Each row of a before or after table is a point. The points were changed in one or more steps. Then noise was added and the rows were shuffled. The steps act on columns, c1 being the first. Write out the steps. A step turns or swaps two columns, mirrors them in a line or flattens them onto one, adds a multiple of one to another, or multiplies or shifts one. Angles are multiples of 10 degrees, from the lower column toward the higher: turns from -170 to 170, lines from 10 to 170 but not 90. Use the fewest steps. Two steps may share a column if one is a turn and the other turns, adds or multiplies; they go together, in the order done. Otherwise the lowest column goes first.

Before:
[[ 57  11  -7]
 [ 62  18 -14]
 [ 27 -48 -26]
 [-15   8   8]
 [  6  11 -32]
 [-24   1  14]
 [-12 -45 -46]
 [-41  -5 -43]
 [-13 -15  48]
 [ 14 -30   1]
 [ 51  -3 -50]]
After, 11 rows:
[[-65  19 -22]
 [ -9  23  17]
 [ 17  -7   0]
 [ 33  -4   7]
 [-65 -21   0]
 [ -3  59 -31]
 [-39  49   4]
 [-57 -20  10]
 [ 30   1  46]
 [-11  -1 -31]
 [ 18  23 -48]]
Steps: turn c1 and c3 by -160 degrees; turn c2 and c3 by -160 degrees

Before, 10 rows:
[[-51   7 -29  25  11  95]
 [-23  25  32  -6  24 -21]
 [ 23  25  21  31  21  -6]
 [ 17   6 -32 -29  17 -23]
 [ 15 -15 -11  40  -2 -10]
 [  1  30  -2  25  -8 -27]
 [-11   0 -17   4 -25  -9]
 [ 21   7   9  15 -29  -3]
 [ -1 -12 -28  22 -30   9]
 [ 13 -22 -11  22  22  28]]
After, 10 rows:
[[  1 -27   7  -1  -7  31]
 [ 29  -6  28  11  20  25]
 [ 20 -22 -38 -14  12   8]
 [-21 -12 -11  -6 -24   2]
 [ 11 -12   2   2  -3 -15]
 [ 11  -4   9   2 -32   4]
 [-47  94 -20  -5   8   5]
 [ -9  11 -18  -2 -32 -11]
 [-17 -17  26   5  24  25]
 [ 24  27  -1   2  22 -24]]
Steps: add 0.3 times c5 to c1; swap c2 and c6; flatten c3 and c4 onto the line at 20 degrees

Before, 12 rows:
[[ -5  58   7  -7  10 -27 -12  -8 -42]
 [  2 -14 -17  -7  -6 -21 -25 -22 -44]
 [-25 -36 -26 -10   8 -12 -23 -24   8]
 [-50  -4 -22 -84   5  -4 -21  95 -21]
 [-17   4 -25  33 -12 -17 -21  -9  -9]
 [-26  12   0  12  -2  18   4 -30 -38]
 [  5 -31   0 -22   0  19 -12  37  17]
 [ -8   4  -8  21 -55 -13 -20 -20 -43]
 [-21 -22  11   0  24  -6  50  39 -32]
 [-46  18  90  22  20 -21   1 -27 -46]
 [  0 -23 -13  26   4   9 -28  18 -18]
 [ -9 -31  -2  21 -29 -17  11 -26  -3]]
After, 12 rows:
[[ -6  34   3  -4  21  14  14  30  24]
 [  4  13  -1 -43  -7  20 -26  30  -8]
 [-45 -13  82 -43  27  24  -2 -33  22]
 [-15   0 -17 -10  -1  17 -17  24  31]
 [ -9  -1 -11 -40  49  12 -18  37  17]
 [  2  17 -13 -19 -10 -17 -27  -6  25]
 [-30 -18  17 -36  -3 -15   4  23   7]
 [-19  25  -5 -30 -15   2  49 -45   4]
 [-48  10 -75 -22 -19   4 -24 -62 -84]
 [-24  38  -2   7 -20   7 -29  30 -11]
 [ -4 -55  17 -45  -5  37  -8  -3  -8]
 [  2  32 -20  17   5 -22 -11 -26 -20]]
Steps: turn c2 and c6 by 170 degrees; turn c3 and c5 by 150 degrees; turn c3 and c8 by 140 degrees; swap c4 and c9
